Every row gives one point. The points of each table are mixes of a few directions, plus a little noise. Count the directions of each table, and those that both share. Where both have some left over, give the other angles between the two spaces (their principal angles), to ten degrees, smallest first.
(in the rows, 128 means zero)

First:
[[157 198]
 [119 107]
 [121 111]
 [120 110]
 [123 114]]
Second, 5 rows:
[[153 141]
 [109 118]
 [154 142]
 [154 142]
 [ 70  98]]
Directions: first 1, second 1, shared 0; angles 40

First:
[[132 186 148 145 165 136]
 [ 90  85  95 116 230 157]
 [122 124 124 127 146 133]
 [146 129 138 128  63 110]
 [130 112 124 123 106 123]
 [127 127 127 128 132 129]
 [140 137 137 130  90 117]
 [111  89 107 117 154 137]
 [153 163 152 138  66 110]]
Second:
[[130 136 131 130 129 128]
 [148 227 169 157 142 128]
 [129 135 131 130 129 128]
 [143 202 159 150 139 128]
 [108  26  86  98 113 128]
 [123 106 119 122 125 128]
 [125 111 121 123 125 128]
 [117  72 105 112 120 128]
 [130 137 132 131 129 128]]
Directions: first 2, second 1, shared 1

First:
[[103 117 105 103 114 105 121 131 135 138 151]
 [126  89 107 116  85 148 121 208 170 128  86]
 [111 146 127 121 149 104 130  70 107 139 168]
 [152 137 138 125 124 108 119 174 116  95 134]
 [108 141 128 132 151 127 137  56 116 152 150]
 [124  96 107 111  90 133 119 197 160 126 104]
 [139 154 157 167 169 163 147  47 109 142 116]
 [161 145 154 149 142 137 130 140 112 103 115]]
Second, 10 rows:
[[114 142 114  85 177 130 134 140 133  99 122]
 [149  99 124 139 144  95  96 120 133 109  79]
 [134 115 134 159 108  98 100 140 132 154 123]
 [128 121 124 129 153 103 115 101 121 126 105]
 [148 106 141 139 151 139  86 117 159 111 122]
 [145 134 126 157  50 161 183 133 130 125 150]
 [115 159  96  93 146 134 191 123 125  89 126]
 [123 110 155  91 151 153 102 126  86 137 110]
 [ 88 175 109  93 139 130 160 181 138 138 175]
 [137 119 158 195  61 135 113 100 123 192 167]]
Directions: first 3, second 6, shared 1; angles 50, 80

First:
[[ 88 147 131  96 116 121 148 122 120 107  63 110 150 143]
 [142 140 130 126 127 146 130 128 129 134 115 139 139 127]
 [143 156 138  82 109 134 167 154 156 141  74 111  95 103]
 [157  58  99 179 154 106 112 132 130 115 206 130  99 142]
 [171  56 139 156 140 108 103 109  96 135 225 145 145 137]
 [148 119 134 146 126 150 108 151 144  94 160 133 130 122]
 [ 64 175 141 118 119 113 114 110 117 146 119 119 132 118]
 [110 174 112 122 132 145 142 117 132 153  63 137 133 133]]
Second (8 x 14):
[[106 130 131 135 130 152 128 113 169 122 137 131 121 109]
 [167 141 117 135 119  97 132 141  64 128 118 126 131 137]
 [149 126 124 118 140 102 117 156  53 114 128 130 119 153]
 [161 152 102 148 108 124 164 131  78 141 131 103 138 134]
 [107 130 129 132 134 149 127 121 148 117 142 129 117 117]
 [134  94 161  96 135  83  84 134 155 139  91 158 142 140]
 [137 159 139 167  97 122 114  76 210 127 106 161 127  52]
 [ 64  90 120  93 162 194 158 150 147 136 171  84 129 181]]
Directions: first 6, second 4, shared 0; angles 40, 60, 80, 80

First (8 x 24):
[[132 167 116 132 156 122  78 164 122 126 114 134 132 108 131 119 132 125
  145 148 148 117 122 107]
 [132 141 105  90 122 121 146 130 137 118 117 125 151  92 134 109 124 121
   90 131  97 128 113 125]
 [138 108 175 159 116 153 120 105 136 132 150 105  74 160 109 135 116 126
  188 102 143 124 146 156]
 [131 101 159 149 119 138 134 107 132 133 145 121  90 159 113 148 124 129
  160 109 142 136 142 149]
 [142 170  94  92 174  87  75 194 141 109 110 181  92  87 101 177 131 112
  129 154 161 150 111 113]
 [ 93 122 126 126 103 120 181 130 111 153  90 120 231 115 169 109 144 145
   42 152  84 144 119 128]
 [107 103  86 127 114 122 177  99 106 133 136 137 194 147 160 106 142 145
   69 133 109 119 129  98]
 [150 111 164 149 119 159 115  93 139 122 163 100  61 155 107 120 110 121
  200  92 141 110 144 150]]
Second (10 x 24):
[[149  93 101 151 106 159 145 165  65 152 143 217 175 122 196 112 135 154
  150 151 159 128 111 148]
 [155 144  98 163  87 166 112 149  76 137 174 136  97 180 212  90 148 147
  127 135 114  90 133 104]
 [127 102 153 125 160 130 148 131 117 108 109 187 162 100  94 131 150 128
  152 121 158 162 124 153]
 [122 162 166 125 159 121 113  95 160  79 126  73  69 154  65 120 159 111
  121  94 104 132 150 102]
 [116 132 130 112 131 108 127 118 157 134 115  98 130 116 106 144 107 120
  117 128 121 130 127 129]
 [150 117 106 156 105 162 131 154  70 138 154 183 137 147 193 101 146 148
  143 140 141 115 122 129]
 [130 133 121 130 120 131 124 130 125 131 134 119 121 135 141 126 125 129
  125 130 122 120 129 123]
 [ 98 119 110  87 117  81 135 120 189 176  94  78 166  79 106 180  52 113
  102 152 122 130 113 145]
 [129 148 164 132 160 130 119 106 139  81 128 112  89 146  80 115 166 118
  134  98 120 140 145 114]
 [106 132 131 100 135  94 128 110 180 140 103  79 134 104  86 161  92 112
  110 131 117 135 125 132]]
Directions: first 5, second 3, shared 0; angles 50, 60, 70
